Each wall is flat, endless, passes through zero and stands at right angles to its row. A trip goes straight from one point to another. List the walls that it crosses, first one first.

Walls:
(1): [-21  19  33]
(2): [-25  52  94]
(3): [-54 -68  -1]
(4): [-36  -2 -15]
(5): [ -1  13 -19]
(6): [ 46   5 -23]
Trips:
[ -6  56 -12] to [-31  70 -35] => 6
[-18  11  18] to [26 -5 13] => 3, 4, 6, 1
[-44 -35 -31] to [-50  34  -7] => 1, 2
[  9 -28 -24] to [-18 -17  22] => 5, 6, 1, 2
[-42 -61 -27] to [ 8  7 -8] => 5, 6, 3, 4
[-18  60 -41] to [-13  44  16] => 2, 6
[ 37 -20 -31] to [ 36 -11   6] => 5
[ 75   8 -16] to [-17 -14 -44] => 4, 3
[ 36 -37 -14] to [  9   2 -35] => 5, 3, 4

Walls:
(1): [  4 -24  32 -22 -52  13  -5  29 -25  10  39 -59]
(2): [-36  19 -41   4  80  50  26  -8  39 -74   3  -1]
(3): [-34  41 -37 -65 -37 -24 -38  31  -9 -46  22 -17]
(4): [ 14  36  17  47   5 -39 -12  82  -5 -14   5  70]
(5): [ 15 -10   6  10  20   2  30  15  29 -25 -19 -22]
(6): [ 32  60   9   8 -11 -15   5 -13  23  27  56 -30]
Trips:
[-20   7 -49 -34  33 -25 -17   5  52  -7 -42  -5] to [-55  61   2 -47  39 -11 -17  31  28 -18  10  36] => 4, 5, 6
[  2  28 -17  26  -8   3 -16  26 -68  84  -1   2] to [-109  -32   35   -6   39   45   46  -18   26  -32  -28  -33] => 6, 4, 2, 5, 1
[ 12 -45  27  23  79   8 -18  31  15 -31 -33 -25] to [-13 -64 -14  50  64   5   6 -13 -84   3 -14  25] => 5
[ 45 -11  43 -20  24  12  20 -55  46  -6 -34   0] to [-18  27 -11   5 -57  35  45  57  26 -22  27  53] => 4, 3, 1
[  1   1  20 -16 -22  -7 -40  14   7  13 -15 -34] to [-19 -21  17  40 -20  86   7  26  24  52  35 -30] => 3, 5
[  2  34  -9   3  37   7   3   0  60 -19   3   1] to [ -2 -39  -7  -4  46  26 -28  -9 -25 -12 -78 -52] => 3, 4, 6

Walls:
(1): [ -49   14   41    6  -14  -11   22   14  -15 -100  -31   42  -11   -9
  -31   59  -65  -48   19   16   11  -14    5   11   79  -13   -2   38
  -26   14   35    1  -30  -28   33   40  -19   46    8  -32   33    3
   33    1   32   11   21  -43]
(2): [ 12   1  67  -8  33  13  23  39  13  55 -65  33 -30 -25  28  15 -15  48
  34 -31  20 -19 -85  16  22 -93  21 -31 -17  -8 -21   3  32 -37 -35  24
  24  32 -58  25   8  51   2  -7  80  26   3 -27]
(3): [-52  -6 -43 -35   4  38  24 -22  54  23 -14  51 -13  -6  29  77  30  12
   4  46 -34 -85  17 -45  40  43  24 -10  -1  15  -8  -2 -23 -15  22   3
   0 -16  30 -11 -41  19 -51  -2   9   9  46  40]
(4): [-17   7  -1  29  38   0  47  41   8  36  18  -7   8 -30 -69  55   0 -72
  32  76 -25   8 -76  47  -9  62  14 -49 -20 -48  33 -67  -6   3  24 -23
  -5 -14 -44  12 -30  -8  17  30  19  44 -11 -15]
(5): [  1 -20   3  27 -10  -1 -62 -69 -53   6   0 -34 -54  52 -23  31  12  38
  14 -10 -19 -80  26  32  25   1  33 -19  33 -34 -51  -6  35 -69  -1 -11
  18 -34 -49 -40 -24 -26  31  73  28 -26 -22  41]
(6): [-21  37 -12 -14  54 -50 -15  17  12   9 -16 -56  14  57  97 -27 -36 -23
 -24 -67  -2  50 -27 -13 -17   4 -16   0 -39  43  18  75  -5  14   8   7
 -36  66  25  -5   5   3 -37 -10 -20 -79   2   3]
(7): [ 33 -46 -48  72  -7 -28  15  53 -11  38 -10  35  63 -23  43   2  19 -13
  -6 -47  -8 -22 -39  84  -3   8 -32  -2 -37  10  17   8  -6 -52   6  45
 -14  35   9  56   5  86 -34 -43 -68 -54 -66 -13]
(8): [ 40  -4 -13 -12   7 -14 -22 -31 -19  68 -31  37  -2 -19 -13 -11  29  35
  34   2  38  23   3 -52  43 -17 -39  41 -50 -11 -36 -26  38  24  13  47
  14 -24 -20  43 -83   2  20 -13 -89 -11   7 -60]
(9): [  -5   30   -8 -104   16   22  -32   51    8  -37   45   23   -2   23
   -9   62  -97    6   35    1  -37   10   42  -30  -59   -1   49  -50
  -32   48   58  -25    1   46   69    7   48   53  -21    3   15   45
   10   64   11  -14   43   27]
Trips:
[ 20 -32  44 -51  44  -9  -2 -17 -53  27 -25  25 -41 -36 -22  39 -48  -7
  69 -33  68  52  51  30  12  11 -16 -36   0 -17  86   2 -20  18 -55   0
  10  32  30 -16  -2   0 -16  17  -1  41  53  10] to [-36  -3  52  48  -3  -6  55 -23 -28  44  42  61   5 -22 -41 -33 -66  -9
  13 -12 -42 -24  15 -11   2 -11  29 -13 -51 -50 -21 -32  24 -11  -2  11
 -20   3  13 -37 -53  20  -3 -18  44 -26 -24   5] => 5, 3, 7, 9
[ -43  -14    2   35  -16   -5   10   59   46  -27    9  -67    2   -1
   16   42  -22   26   26  -29   46    1    3   24   20 -101    0   20
   43   35    2  -30   32   38    1  -34   76   -3  -36    9   -8  -47
   35   17  -16   -5  -42   19] to [ 21 -43  40 -25 -12 -16  49   0  20  17  41  86  21   2  19   8 -17  -4
  -1  55   0  -6  30 -33 -14   0  62  -4  60 -28 -61 -12  -4 -14   3 -30
   9 -29  19 -66 -28 -29 -69   5  46 -17 -39   1] => 1, 3, 4, 9, 2
[ 51 -11  22  85 -25 -45  46  -5 -10 -32  30 -53   6   3 -59  -1  78  26
   2   8  56 -26  51 -73  12  45   0 -17 -56 -25 -42 -16 -28  -5  51 -36
 -20  30 -17 -24  14  34 -82  93  41 -83 -54   3] to [ 24  16  25  -1  57 -11 -10 -20  39 -53  43 -22 -16  -1  29 -22  33  43
 -26 -39  35  11 -54  38 -10  10  25 -85 -49  34 -25  -4 -61  40   2  55
 -70  21  19  35   3   9  54 -14  19 -41 -32  42] => 6, 4, 2, 5, 9
[  3 -12  36 -37  61  35  20  64  -2 -30  42 -85  -3   3 -54 -72  62  22
 -21 -41 -48  22   1 -33  20  44  77   9 -26 -23  48  -2 -44  -3   7  17
 -27  98  17 -35   7  -1   1 -61 -46  15  -4  14] to [ 30 -16  33  18 -26  21  20  38  38  52 -62 -61 -21  44   6   2  15  22
   9  21  55  21  22  67  55 -10   5 -79 -24  28 -72 -41 -51  29   1 -17
 -15  -2  26 -26   8  26  43   6  62 -21  23  45] => 2, 9, 5, 6, 3

Walls:
(1): [  3 -25  -5  21  35 -62 -16 -28  -5  -6  22   1  13  20   4 -73 -54 -56
 -47  38 -28 -24   7  72  19   2  16  -4  25  61  72   3 -13  -6  -5 -39
 -39 -31 -25 -62  -7 -58 -11  23 -51   5 -19 -29]
(2): [ -7   8  41 -32  24   8   5 -33 -16  -6 -24  86 -56   6   2  -3  -6   0
  28 -44 -32 -13 -41 -31  74  39 -56  24  21  24   7 -62 -51  -8  31  69
 -21  29  11 -43  15 -22 -33 -20  21 -75 -56  50]
(3): [-20 -28  -2  -2 -15  26 -74   9  -6  24  32  29 -24  -4  76 -11  -8  11
  34  54  35   6  21 -10 -18 -21   5 -14  -7 -15 -10 -27  23   4  -8 -31
   3 -35  39 -57  27  22  36 -42  -9  18  30  24]
(4): [-59  34  32  -8 -25  34 -33 -71 -18  41  30 -17  34  -7  66  36  -3  26
 -21  12  12  24  -3  10 -25   4 -43  44   2  -5  18  -4 -55   7 -20  38
   2 -31 -18  -5 -24  37  13  55  37 -41 -54  34]
(5): [ 13  29 -47   3   7  27   7  57  -6  15 -22  59 -44 -10  29 -35 -34   7
  25   8  -3 -62  -7  11 -24  40  40  -8  -4  13 -55  52 -28 -30 -46  50
 -36  -3  21  18 -41  14  42 -49 -24 -15  11 -53]
(6): [ 38 -53  51  40  -2  24   3 -31  27  -6 -27  42  26  -5  28   5 -45  27
 -27 -24  37  17 -65 -43  22 -93  29  -3  14  23 -25 -25 -28  59 -31  -9
   7 -19 -33  32  15 -50 -19  26  13  33  -4 -45]
(7): [-35 -91  44 -23 -46  -5 -10  38  -8  11 -62  21 -13 -31 -17  62  65  31
   8   1   2  33  66  -3  42  -5  40 -12 -52  52   9  53  12  12   4 -23
 -44 -33 -48   0  12  43 -53   1  37 -15  23 -28]
(8): [ 20 -87 -14  25  13  20  54  30  -2 -67   2  21   9   1 -28  -2  10 -14
 -63   1  -7 -67  33 -17  -9  13  46  13  -1  68 -41   5  35  17  45   7
 -46  -2  14 -37 -36 -17  35  18 -45   3 -11   2]
(9): [-43 -34 -43 -11  83  -1 -20   1  -6  -7  -4 -11 -10  31  31 -37  30 -32
  48 -57  -9  14  34 -25 -41 -40 -17 -31  28  33  -2  -7 -28  15 -10   2
  -7 -47 -32 -16 -36 -11   9  43  26 -46 -33 -21]
(10): [ 48 -19 -40 -32   7 111  42 -32  -9 -24  32  20  24 -53  -6   9  -5  14
  35  19  21  -6  26  -4 -64  19  35  20   9   4  29   2   0  55  -2   1
   2  28   5  -4  -5  12   8  -3 -19 -35  35  52]
(11): [ 14  57  41   0 -53 -26   3  -4  37 -20  -5  33   8  -2 -50  17 -10  47
  37  -4  31   4  12  20  27  42 -43  12  24 -15 -68  -7 -31 -54 -21  25
  28  21 -50   1 -20  25  58 -35  45 -40 -21 -25]
Trips:
[-63 -28   1   6 -23  11  17 -58  23  74 -23  -5  -8  19  16   1  51   8
  -1  54  34 -10 -33 -63  11  46  39  -2  52  21  13   8  -6 -37  18 -23
   3  81 -19  75 -30 -16  11 -14  37  13 -33  32] to [ 35 -15  10  12 -16  -9 -42 -23   3  26  75  27  40 -53 -44 -55  28  14
 102   2  43  -5  25 -46  36  26 -80  -6 -14  21   6 -66 -34  13   7  -2
  -4  31   6  -5  12 -37  18 -15   9 -14 -34  14] => 10, 7, 3, 9, 6
[-76  15  83 -15   3  48  24  19  17  -7  15  67 -31 -43 -27  39  18  66
  -6  -9  62 -47  32  56 -14  35   4 -66  18   6  23  32  -1 -42  19 -11
 -13  31  -3  31 -21 -18 -33  22  24 -22 -10  16] to [ 30 -49 -46  36 -66  38  72 -14 -66   8 -42 -32 -10  32 -40  35  16 -50
 -34  22 -45 -66 -36  -7  24  -8  15 -18  51  10  38 -26 -11   3  48  28
   9 -15  11   1 -44 -11  -1 -44 -18  29  32   4] => 4, 11, 1, 7
[ 68  -3 -27 -37  50   8 -45  24 -71 100  25 -54  -5  46 -14  11  42  -5
 -29  -7 -15 -57  21  28  -5  83 -12 -36 -49  -4  44  60 -37 -12 -18  14
   0   3   4  16  45 -16  20   1 -10  13  56 -15] to [ 11  -9  26 -36 -42  40 -25  -1 -12  -7  25   6   2  21   1  34   1  46
 -25   3  22  -4 -69   8 -60  16  24 -61  19 -28 -13   2 -13 -14  26 -50
   5  38 -36  47 -34  28 -14 -18 -10  64  -9 -15] => 1, 7, 3, 6, 11, 4
